Rows are points. Each copy is the shape, with its points in the same order, turned, moved and blurred by noise. Is it also mirrored, or only turned?
In the rows, 128 means zero.

Shape (8 x 2):
[[152 141]
 [147 146]
 [ 97 136]
 [169  99]
 [186  99]
 [ 92 139]
 [ 71 117]
 [140 129]]
Copy 1 (8 x 2):
[[148 120]
 [145 117]
 [ 98 138]
 [169 159]
 [192 165]
 [ 88 131]
 [ 78 156]
 [138 141]]
Copy 1 is: mirrored
Copy 2, 8 rows:
[[111 154]
 [103 147]
 [ 97  99]
 [156 154]
 [162 171]
 [ 92  97]
 [106  69]
 [116 140]]
Copy 2 is: only turned

Shape:
[[165 108 162]
 [126 114 123]
 [183 138 115]
 [161 104 128]
 [ 78 105 133]
 [156 143  66]
 [148 143 143]
 [ 72 111 160]]
Copy 1:
[[162 168 114]
 [131 126 106]
 [178 118 142]
 [163 135 106]
 [ 84 131  85]
 [159  67 133]
 [141 142 141]
 [ 73 155  93]]
Copy 1 is: mirrored
Copy 2 (8 x 3):
[[129 154 105]
 [128 124 134]
 [108 187 136]
 [102 156 114]
 [151  84 135]
 [ 82 156 175]
 [147 162 130]
 [171  84 122]]
Copy 2 is: only turned
Copy 3:
[[163 112 102]
 [116 134 101]
 [125  76 130]
 [116 102  92]
 [103 189  97]
 [ 71  91 135]
 [143 122 132]
 [136 203  98]]
Copy 3 is: mirrored

Shape (8 x 4):
[[113 160  69 127]
 [ 84 117 129  94]
 [112 123 150 110]
 [159 132  97  88]
 [136  90 139 206]
 [139 101 148  78]
 [125 134 114 115]
 [145 123 161 155]]
Copy 1 (8 x 4):
[[ 80 109 142 105]
 [141 137 152 153]
 [146 131 117 150]
 [132 147 129  78]
 [ 82 165  45 167]
 [174 161 123 120]
 [123 126 121 119]
 [133 133  60 144]]
Copy 1 is: mirrored
Copy 2, 8 rows:
[[ 70 146 159 149]
 [128  87 141 128]
 [137 116 123 111]
 [113 152 179  96]
 [ 69 135  58  71]
 [151 113 151  79]
 [110 135 143 116]
 [121 151  85  88]]
Copy 2 is: only turned

Shape (11 x 6):
[[137 139 120  93 103  71]
 [135 135 140 147 137 171]
 [101 126 113  87 145 166]
 [126 136  92 134  78 113]
 [155 145 110 130 124 171]
 [185 151 141  88 127 133]
 [ 95 166 134 175 169  77]
 [ 94 103 106 192 121 192]
 [158  86 147 108 154 104]
 [123 118 129 178  79 129]
 [168 143 107 112 145 140]]
Copy 1:
[[147 137 155 156  90 138]
 [127 138  89 121 166 103]
 [128 104  90  86 142 151]
 [116 162 140 117  88 115]
 [111 156  80 134 132 113]
 [133 125  89 184 130 129]
 [206 191 167 119 166 127]
 [107 159 106  48 165  72]
 [116 104 152 161 174 142]
 [114 158 147 109 123  58]
 [115 150  95 156 138 154]]
Copy 1 is: mirrored
Copy 2, 11 rows:
[[145 123 127 103  79  88]
 [100 158 122 137 142 161]
 [133 144 146 142 176 119]
 [104 113 152  92  94 129]
 [109 170 139 102 128 154]
 [157 188 117  88 114 130]
 [ 74 138 110 185  80  87]
 [ 59 115 153 155 159 190]
 [179 142 115 150  97 145]
 [ 81 102 110 113 101 169]
 [136 183 150 113 112 142]]
Copy 2 is: mirrored
Copy 3, 11 rows:
[[174  68 119 153 109 118]
 [112 147 125  93 129 139]
 [ 77 105 148 140 123 155]
 [180 108 161 134 136 134]
 [138 133 129  97 131 176]
 [147 114  88 124  95 174]
 [127  65 110  72 160  72]
 [105 176 175  96 176 125]
 [129 124  71 162 133 119]
 [172 155 157 113 136  98]
 [131 113 106 123 135 176]]
Copy 3 is: mirrored

Shape, 11 rows:
[[ 83 157 151 147 162 102 114 114]
 [114 100 156 164 162 116 136 172]
 [124 129  98 127  80  82  84 108]
 [138 137 145 144  79 162 179 133]
 [179 161 110  74 103 138  97 125]
 [114  70  91  63 125  85 155 154]
 [151  93 124 100 166 167 180  86]
 [147 156  81 100 146 119 156  86]
 [127 131  93 151 147 143 127 146]
 [ 99 112 157 130 149 179 120 114]
 [145 161 112 157  90 120 139 144]]
Copy 1, 11 rows:
[[ 77 169 154 171 105 159 145 137]
 [132 148 163 154  85 100 153 163]
 [128 105 141 141 121 210 185  95]
 [170 144 150 128 184 144 137 174]
 [118  69 176 113 164 168 114  98]
 [147 135 134  89 124  97 171  62]
 [100 120 104 124 190  75 128 134]
 [108 126 121 158 182 143 113  82]
 [142 127 123 151 114 138 105 136]
 [ 83 131 134 118 131 126 131 183]
 [172 124 157 167 143 174 126 135]]
Copy 1 is: only turned
Copy 2 (11 x 8):
[[135 125  99  92 103  98 110 186]
 [134 149 146 154  89  97 147 168]
 [124  47 108 140 157 143 111 156]
 [128 141 171  95 158 163 169 138]
 [164  93  90 126 197 129 137  93]
 [ 73 104 150 177 180  66 124 123]
 [110 168 161 103 138 103  97  71]
 [ 93 104  99  83 147 112 118  85]
 [144 102 137 112 103 100 154 119]
 [171 144 161  93 129 103 104 146]
 [128  97 122 111 139 156 177 141]]
Copy 2 is: mirrored
Copy 3 (11 x 8):
[[128 131 111 126  83  63 106 104]
 [187  93 103 116 127  80  91 137]
 [132 175 109 105 132 107 189 134]
 [155 125 195 138 147 131 109 151]
 [124 179 109 129 152 183 132 105]
 [106  89  66 112 160 137 141 191]
 [137  84 118 210 120 157 117 145]
 [104 111 121 144 101 166 153 110]
 [172 122 117 117  92 137 122 137]
 [161 146 123 178 102 105  83 150]
 [162 137 161  93 125 130 140 123]]
Copy 3 is: mirrored
